Every row gives one point. Any point is a mix of the corners, with weights that add up to 1. It lies inside the corners' shape when no weight is negative. Is each point inside? If not, which corners have a negative weight?

Corners:
(1): | -0.37 | +0.47 |
(2): | -0.09 | +0.56 |
(3): | +0.50 | -0.43 |
Points:
| -0.27 | +0.45 | -> inside
| +0.46 | -0.17 | -> outside (1)
| +0.44 | -0.35 | -> inside
| -0.47 | +0.69 | -> outside (3)

Corners:
(1): | +0.00 | -0.23 | -0.68 | -0.71 | +0.03 | -0.04 |
(2): | +0.53 | +1.52 | +0.19 | +0.40 | +0.10 | -0.45 |
(3): | -0.32 | -0.22 | -0.20 | +0.51 | +0.62 | +0.25 |
(4): | +0.15 | -0.24 | -0.54 | +0.60 | -0.09 | -0.11 |
(5): | +0.08 | -0.42 | +1.11 | +0.36 | +0.33 | -0.39 |
(6): | -0.19 | +0.23 | +0.46 | -0.06 | -0.23 | -0.40 |
(7): | +0.21 | -0.34 | +1.58 | +0.61 | +0.00 | +0.17 |
Points:
| -0.08 | -0.44 | -0.65 | -0.41 | -0.05 | +0.10 | -> outside (2, 5)
| +0.12 | +0.35 | +0.12 | +0.18 | -0.24 | -0.32 | -> outside (3, 5)
| +0.08 | -0.26 | +0.81 | +0.36 | +0.25 | -0.27 | -> inside
| +0.03 | -0.19 | -0.13 | -0.25 | +0.09 | -0.13 | -> inside
| +0.06 | +0.22 | +0.27 | -0.14 | +0.07 | -0.16 | -> outside (4)

Corners:
(1): | +0.21 | -0.02 | -0.22 | +0.80 | +0.27 | +0.23 | -0.04 | -0.79 | -0.90 | -0.41 | -0.62 |
(2): | +0.30 | -0.29 | -0.73 | +0.01 | +0.16 | +0.07 | +0.60 | +0.22 | +0.16 | +0.24 | -0.31 |
(3): | +0.83 | +0.32 | +0.24 | -0.14 | -0.69 | +0.01 | +0.80 | +0.58 | -0.37 | -0.37 | -0.16 |
(4): | -0.17 | +0.25 | +0.40 | -0.45 | -0.68 | -0.17 | +0.06 | +0.34 | -0.36 | +0.35 | -0.10 |
(5): | -0.26 | +0.81 | +0.21 | -0.96 | -0.07 | +0.21 | +0.12 | -1.08 | -0.27 | +0.29 | +0.70 |
(6): | +0.65 | -0.11 | -0.68 | -0.61 | -0.55 | +1.32 | -0.13 | -0.05 | -0.44 | -0.88 | -0.69 |
(7): | -0.03 | +0.01 | +0.41 | -0.52 | -0.46 | +0.23 | +0.36 | +0.58 | +0.18 | +0.76 | +0.79 |
(8): | -0.40 | +0.03 | -0.26 | -0.24 | -0.30 | -0.44 | -0.59 | -0.95 | +0.33 | +0.24 | +0.75 |
(9): | -1.13 | +0.35 | +0.52 | -0.54 | +1.04 | -0.41 | +0.46 | +0.54 | +0.83 | +0.19 | +1.17 |
(10): | +0.94 | -0.38 | -0.15 | -0.47 | +0.25 | -0.26 | +0.41 | -0.37 | -0.58 | +0.40 | -0.34 |
(11): | +0.09 | +0.33 | +0.50 | -0.64 | +0.52 | +0.00 | -0.46 | -0.05 | +0.76 | +0.40 | +0.49 |
(12): | +0.87 | -0.09 | -0.72 | +0.10 | -0.97 | -0.12 | -0.13 | -0.18 | -1.08 | +0.09 | -0.49 |
Points:
| +0.18 | +0.15 | -0.16 | -0.43 | -0.12 | +0.19 | -0.01 | -0.30 | -0.16 | -0.07 | +0.02 | -> outside (7)
| -0.06 | +0.18 | -0.05 | -0.53 | +0.18 | +0.16 | -0.09 | -0.49 | +0.00 | +0.04 | +0.16 | -> outside (3, 7, 12)
| +0.11 | +0.10 | +0.20 | -0.37 | -0.16 | +0.07 | +0.13 | -0.01 | -0.17 | +0.26 | +0.25 | -> outside (2)
| -0.09 | +0.04 | -0.17 | -0.29 | -0.24 | -0.09 | -0.23 | -0.47 | +0.08 | +0.14 | +0.40 | -> inside
| +0.12 | +0.09 | +0.05 | -0.23 | -0.20 | -0.28 | +0.19 | -0.21 | +0.02 | +0.35 | +0.24 | -> outside (6, 9, 12)
| +0.07 | +0.10 | +0.01 | -0.19 | -0.14 | -0.21 | +0.14 | -0.12 | -0.11 | +0.29 | +0.24 | -> outside (6)
| +0.43 | -0.02 | +0.03 | -0.21 | -0.41 | +0.32 | +0.15 | +0.35 | -0.38 | -0.03 | -0.19 | -> outside (2, 5, 8)
